Every row gives one point. Each copy is the shape, with its points in the same order, stretched, turned, moved and blurred by noise. Some copies are also mirrored. Which?

Shape, 7 rows:
[[ 22  15 -49]
 [ 70  -8 -25]
 [-28 -14 -14]
 [ -2  34   6]
 [ -3 -25  21]
 [-55  22  38]
 [ -7 -74   7]]
Copy 1, 7 rows:
[[ 17 -17 -58]
 [ 63 -45 -25]
 [-46 -16  -2]
 [ 13  14  -3]
 [-12 -17  45]
 [-41  34  39]
 [-42 -55  53]]
Copy 1 is: only turned
Copy 2 (7 x 3):
[[-59  13  26]
 [-30  33  69]
 [-16 -36   1]
 [-15  18 -22]
 [ 21 -16   7]
 [ 27 -10 -59]
 [ 31 -53  45]]
Copy 2 is: mirrored
Copy 3, 7 rows:
[[-51  -8 -10]
 [-15 -11 -56]
 [-21 -47  34]
 [  2  10  26]
 [ 13 -45  12]
 [ 21 -19  72]
 [  1 -95   8]]
Copy 3 is: only turned

Shape, 8 rows:
[[-53 -45  19 -10]
 [ -9 -40  39  -1]
 [-53  19  -7 -18]
 [ 32 -39 -14  53]
 [ 27 -51  25 -49]
 [ 39  19  18  48]
 [-26  58 -39  18]
 [ -3 -14  65  41]]
Copy 1, 8 rows:
[[-22  18  59   6]
 [ -5   4  30 -39]
 [-26  32   3  49]
 [ 28 -62  -8  12]
 [ 50  29  33 -60]
 [  0 -45 -53   3]
 [-13  12 -56  85]
 [-58 -35  -1 -37]]
Copy 1 is: mirrored
Copy 2, 8 rows:
[[-47  12  -5   6]
 [-18 -10  28  -2]
 [-18  59 -21   4]
 [ 32 -49  -5 -17]
 [-23   9  51 -57]
 [ 53 -16  17  11]
 [ 39  53 -44   8]
 [ 12 -20  37  38]]
Copy 2 is: only turned
Copy 3:
[[ -5  -5  81 -15]
 [ 41 -14  42 -36]
 [-65  20  39  -8]
 [ 54 -60  -5  27]
 [ 62  39  28 -36]
 [ 29 -38 -49 -23]
 [-67   2  -9  34]
 [ 22 -56   7 -54]]
Copy 3 is: mirrored
Copy 4:
[[  9 -61  25  13]
 [  8 -25  34  25]
 [-16 -27  -6 -35]
 [-39  15  -6  65]
 [ 55  -8  -9  40]
 [-47  52  32  11]
 [-59  27 -24 -45]
 [-24  -4  83   9]]
Copy 4 is: only turned

Shape, 8 rows:
[[  9   3 -53 -26]
 [ 10 -12  -2 -21]
 [ 42  24  -3   3]
 [ 30  12 -42 -29]
 [ 20 -35   2  28]
 [  2   1  36 -19]
 [-19  -1  -8  27]
 [-54  16 -55   7]]
Copy 1 (8 x 4):
[[ -5 -29 -44  16]
 [-17  -6 -16 -18]
 [ 34  -1  -6  -6]
 [  4 -25 -42   0]
 [-10  36  10  18]
 [ -9  -5   4 -37]
 [ -3  -2  29  36]
 [ -8 -52  10  58]]
Copy 1 is: mirrored
Copy 2, 8 rows:
[[-29  32  -1  56]
 [-25  -6  -8   5]
 [ 13 -29  18  35]
 [-11   3  16  61]
 [  5 -35 -49  -6]
 [-17 -19  10 -27]
 [  4  26 -22 -12]
 [-12  95  -6   7]]
Copy 2 is: mirrored
Copy 3 (8 x 4):
[[-50 -32   4 -41]
 [ -7 -33  18 -17]
 [-23  14  27  -3]
 [-48 -15  21 -37]
 [-16 -38   5  35]
 [ 30 -18  23 -10]
 [ -7 -23 -23  11]
 [-30 -36 -52 -31]]
Copy 3 is: mirrored
Copy 4, 8 rows:
[[ 38 -40   6  41]
 [  8 -29   2  -9]
 [ 43   5  37 -18]
 [ 48 -37  23  22]
 [ 33  -4 -33 -34]
 [-23  -8  20 -28]
 [  8  16 -18  12]
 [  2   1 -21  83]]
Copy 4 is: mirrored

Shape (11 x 6):
[[ 27 -23  17  19  16  19]
 [ 38 -29  24   7   3  21]
 [-11  76  47   1  -9  11]
 [-31  41  18   4  32  53]
 [ 69  49  25  -1 -20 -22]
 [-31 -28  47  11 -43 -51]
 [ 67  28  -2 -60 -27 -19]
 [-33  54 -29  -9  29  27]
 [ 60 -37  10  28 -67 -20]
 [ 14 -29   6 -43 -61  27]
 [ 34  10 -42  -4 -12  -5]]
Copy 1:
[[ 25 -41   5  23  21 -20]
 [ 45 -30  13  17  16 -30]
 [-24  29 -10  40 -57 -35]
 [ -7  -2 -48  33  10 -43]
 [ 29  41  21  18 -49  14]
 [-70 -44  47 -46 -22 -24]
 [ 47  74  34 -30 -25  10]
 [-18  10 -49   4   5   0]
 [ 36 -54  35 -46 -27  17]
 [ 38 -13  16 -63  -4 -62]
 [ 34  -5  -5 -35  -7  39]]
Copy 1 is: mirrored
Copy 2 (11 x 6):
[[ 23 -30  38  13 -22  29]
 [ 34 -43  25  -1 -25  19]
 [ 68  62  18 -16 -70 -34]
 [ 56  49  -3  50 -36   7]
 [ 58  22  65 -76 -30  -5]
 [-46 -32  20 -13 -61 -60]
 [ 66 -11  20 -86  23 -24]
 [ 28  71   2  26  12  -3]
 [-16 -50  25 -88 -53  27]
 [ 26 -49 -48 -48 -25 -10]
 [  6   8  20 -43  27  16]]
Copy 2 is: mirrored

Shape:
[[-22   5 -44  30   1  47]
 [ 29 -28 -23  -2  41 -19]
 [-51  -5  68 -30  -5 -58]
 [  1  35  37  10  -9  -7]
 [-29  67  -3  11 -29   0]
 [-43 -21  18 -57   8 -20]
 [-62  -6   5  45   6  23]
 [ 17   2 -35  35 -28  61]
 [-24 -64  -1  26  -7 -30]
 [ 47  32  -5 -22  37  36]]
Copy 1, 10 rows:
[[-40 -17  -9  36  10  48]
 [ 53 -19   0 -12 -12 -24]
 [-47  24   6 -86  -2 -67]
 [-30  47   0 -28  -2   8]
 [-62  47   2   1  45  30]
 [-30 -29 -24 -66  15 -36]
 [-75 -12  15   5 -11  21]
 [-25  11 -42  61  -8  42]
 [-12  -6  -1  14 -27 -72]
 [ 31   0 -22 -32   4  52]]
Copy 1 is: only turned
Copy 2, 10 rows:
[[-18 -22 -26  33  12  50]
 [ 33  23  -1  29  51  -5]
 [ -9  77  -8 -43 -17 -95]
 [ 17  41  -1 -12 -28 -10]
 [ -1  28 -41 -27 -35  16]
 [-14  26   3 -34  29 -45]
 [-44  22 -23  24 -18  -6]
 [  7 -62 -24  41 -14  60]
 [ -2   3 -43  33  -8 -64]
 [ 33  12  42   3  50  64]]
Copy 2 is: only turned
Copy 3 (10 x 6):
[[  3  -4 -26  21  37  12]
 [  2 -55   3 -23 -11  29]
 [-65  46  51  19 -67  23]
 [ -9  38  20 -47 -10   3]
 [ 30  58   9  -3 -10  -4]
 [-49  19  -1  47 -59  49]
 [-43  33  21  38  35  13]
 [ -5 -17 -52 -21  45 -17]
 [-59 -37  12  34  -7 -13]
 [ 18   1 -27 -65  -1  49]]
Copy 3 is: mirrored
Copy 4 (10 x 6):
[[-20  12  15  44  47  42]
 [ 37  34 -29  20  30 -30]
 [-23  12  93 -35   0 -56]
 [ 13  25  48 -21  -4  18]
 [-27  39  51 -20  26  45]
 [-46  13  35  -4   3 -57]
 [-19   9  73  43  39  10]
 [  3 -19   0  31  34  59]
 [ 19 -26  67  21  79 -46]
 [ 23  44 -51   5 -38  28]]
Copy 4 is: mirrored

Shape:
[[ -7  -1  -5 -48  -9  14  13  -8]
 [-15  11 -14 -14  11   8   5  -7]
 [  3   0   5   8  12   9  12  14]
 [ -4  15  -4 -16  -7  19   7  -6]
 [  2 -49  20  12   9 -21   8 -24]
 [ -8   7 -11   8  10  10  11   8]
 [ 59  12  -2   7 -33  11 -65  -5]
 [  1  15  13  -1   7 -26   9 -95]
 [ 23   7   0   7   5  18  15   1]
 [ -2  13 -20  -5 -26   8   8   5]
 [-11  10  12 -10   0   3   6   0]
 [  1  15  33 -11 -18  22  11  12]
 [  0   6 -16  -5  14 -29  15  15]
 [-10   3  15   6   5  14  10   7]]
Copy 1 (14 x 8):
[[-24 -14  -5 -17 -34   3 -24  -8]
 [-17 -12   3   0   2  -2  -1  -4]
 [ -1   9  10   8   5  11  12   8]
 [-12  -1 -15  -6  -6  10 -12  -3]
 [-18  11  47  43 -31   3 -17  -1]
 [ -7  -1   3  12  11   2  18   3]
 [ 51   4 -40   0  -4   7 -78  35]
 [-28  24  15  20   8   4 -62 -55]
 [ 19  10  -4   5   6  22   2  -5]
 [ -4   6 -28   3 -11  -8  -4   3]
 [-23  13   4  -4  -3  -2  -8   6]
 [-22  31 -15 -16 -10  15 -13  17]
 [  8   9  20   1   4 -28  19  -3]
 [-19  14   8   6   3  12   7  11]]
Copy 1 is: only turned
Copy 2 (14 x 8):
[[-34  25 -16 -33  11 -16  -4   8]
 [ -6  23   1  -5  10 -11   5   3]
 [ 11  -4   6 -13  -7   1  19   6]
 [-13  30  -3 -21  -2  -6  10  -5]
 [-19 -43  20 -14  16 -25  -8  -7]
 [  5  10   9  -2  -4   1  22   4]
 [-19  -4 -41 -28  -6  41 -11 -52]
 [-28  25  10   1  12 -80 -29 -57]
 [  2   0 -11 -20 -10  -2  31 -10]
 [-24  23  -1 -10 -20   6  14  -3]
 [ -2  16   8 -17  -7 -13  -4   1]
 [  2  20   5 -41 -24   1   6  -1]
 [ -3  -6  -5  13 -17 -16   0  19]
 [ 10   8  16 -18  -6  -2  13   2]]
Copy 2 is: only turned
Copy 3 (14 x 8):
[[-14  39  -4 -22 -26  24  10  16]
 [-22  17  -1   2 -12  20  -3  -3]
 [ -4   8  -3  -1  12   3  -6  10]
 [ -6  15  -7  -1 -13  18  10  15]
 [ 12   1  19 -58  -6  -4 -36 -25]
 [-20   1  -3   5   1   8  -5   7]
 [ 71  31 -77  14  -4  12  -6 -10]
 [ 11 -13  54 -26 -45   5  17 -74]
 [  0   4 -16  -4   2  -5  16   6]
 [ -3   7 -22  10 -32  12   2  20]
 [  4  18  14  -2  -7  12  -4  14]
 [ 28  22  12  -4  -1   8  10  48]
 [-24  22  -3  15 -15 -17 -16 -12]
 [  2   5  12  -5   8  11  -4  23]]
Copy 3 is: only turned
Copy 4, 14 rows:
[[ -2  -7 -17 -21 -30   8  10 -34]
 [ -7  -9  -6   3 -11  -6  32 -18]
 [ 21  -7   0  -2  12 -13  14   4]
 [  6  -1 -20   7 -14   3  12 -24]
 [-12 -59  29 -17  20 -15 -19  16]
 [  8  -7  -8   5   8  -7  31  -3]
 [-21  42 -43  20  21 -20 -79  -1]
 [-40 -65  40  47  -5  -9 -14 -51]
 [ 24  -4 -17   7  21 -12   0 -18]
 [ -6   8 -28   4  -1  22  13 -22]
 [  8  -5  10   5 -14  -3  11  -6]
 [ 40   6  -6   8 -21   4 -10  -7]
 [-12   4  27 -18  20  -6  26 -10]
 [ 24 -12   1   8  -5  -8  15   6]]
Copy 4 is: mirrored

Shape, 14 rows:
[[ 12   4  17  -6 -59 -23 -37 -65 -38]
 [ -5  22  20   1  58   3 -27  36  10]
 [  5  10  34  12  40 -37 -36  50  28]
 [-30 -33 -35  -4  20  -3   0 -23  -4]
 [ 17 -10  32 -15 -85  -7  20 -18 -28]
 [-18  -1  46  35  43 -43 -22  25   6]
 [-39   9 -38  -8 -30  -6  -7 -21   8]
 [ -2 -30  18 -31 -85  10 -26 -17 -59]
 [ 25 -26  -3  16 -81  51 -12 -46 -49]
 [ 28 -13 -40 -25 -25  -4   6 -45  -1]
 [  1 -24 -57   6 -12 -27  15 -21 -38]
 [ -6 -12  43  43   8 -13 -30  28  42]
 [ 22 -47   9 -15 -67  -6 -46 -16 -17]
 [-15 -33   3 -18  18   2  11 -37   5]]
Copy 1 (14 x 9):
[[-37   9  61 -22 -44  49 -16  19 -28]
 [ 14  23 -15  66   6   4  -8 -32  26]
 [  6  57 -17  68 -23 -23 -18 -50  33]
 [ 21 -16 -36  -3 -14  -4   3  21 -51]
 [-57  51  44 -43 -26  18  30  10  -2]
 [  4  70 -23  70 -20  -4 -39 -24   0]
 [-40 -24 -25 -37 -26  18   4   2 -40]
 [-46  30  37 -23 -54  57  45  42 -18]
 [-27  15  66 -22 -15  45  70   8 -57]
 [ 11 -26  28 -48 -18 -14   9   1 -26]
 [ 34   6 -19 -47 -23   9  14   0 -56]
 [-26  57 -11  68 -28 -32  -4 -43  -7]
 [-23  28  37  -2 -72   4  32  13 -17]
 [  3  -8  -6   7  -8 -19 -11  36 -31]]
Copy 1 is: only turned
Copy 2 (14 x 9):
[[ 32  36 -30 -38 -19  63 -33   6 -26]
 [ -8  -8  20  10   6  -5  65  44  17]
 [ -4  16  22  19 -45 -13  70  32  16]
 [  3  -4 -39  26  29   2  30   5 -50]
 [ 34   9  14 -21 -30  23 -66 -41 -31]
 [ -8   5  17  27 -43  28  81  12   6]
 [ -8  23 -34 -18  26  -4  16 -20 -31]
 [ 51  66  16  -9  15  37 -52  -1 -53]
 [ 95  21 -13 -30  27  45 -40 -26 -29]
 [ 26 -18 -52 -17   2 -11 -38   6 -46]
 [ 25 -11 -32 -23   8   4  11  -2 -85]
 [ 24  26   6  36 -42   7  70 -17  32]
 [ 70  68 -16  16 -15  17 -28   7 -39]
 [ -6 -26 -36  39  12  11  -8   1 -26]]
Copy 2 is: mirrored
Copy 3 (14 x 9):
[[-33 -15  43 -19  -5  27  28 -50   7]
 [ -4 -35   3  -1 -17 -54 -39  23  15]
 [ 20 -45  -1  -9 -22 -57 -24  22 -12]
 [-51   7 -42   3  -7 -25  15 -11 -11]
 [ 21 -18  34  -9  29  53  45   0 -11]
 [ 25 -25  -9 -25 -31 -61   7  23  -4]
 [-57  23  16  29 -14   6  19  -2 -11]
 [-47 -33  49 -22  31  33  45  -1  -2]
 [-27 -58  28  11  26  57  48 -12  20]
 [-30  -7 -12  10   7  28 -10 -45 -14]
 [-41   1 -19  -7 -23  38  12 -14 -15]
 [ 29 -54   0  18 -10 -55  16  27  -6]
 [-31 -64  25  -7  25   8  30 -25 -21]
 [-24  -1 -44  -5  21 -37  12 -28  -1]]
Copy 3 is: mirrored
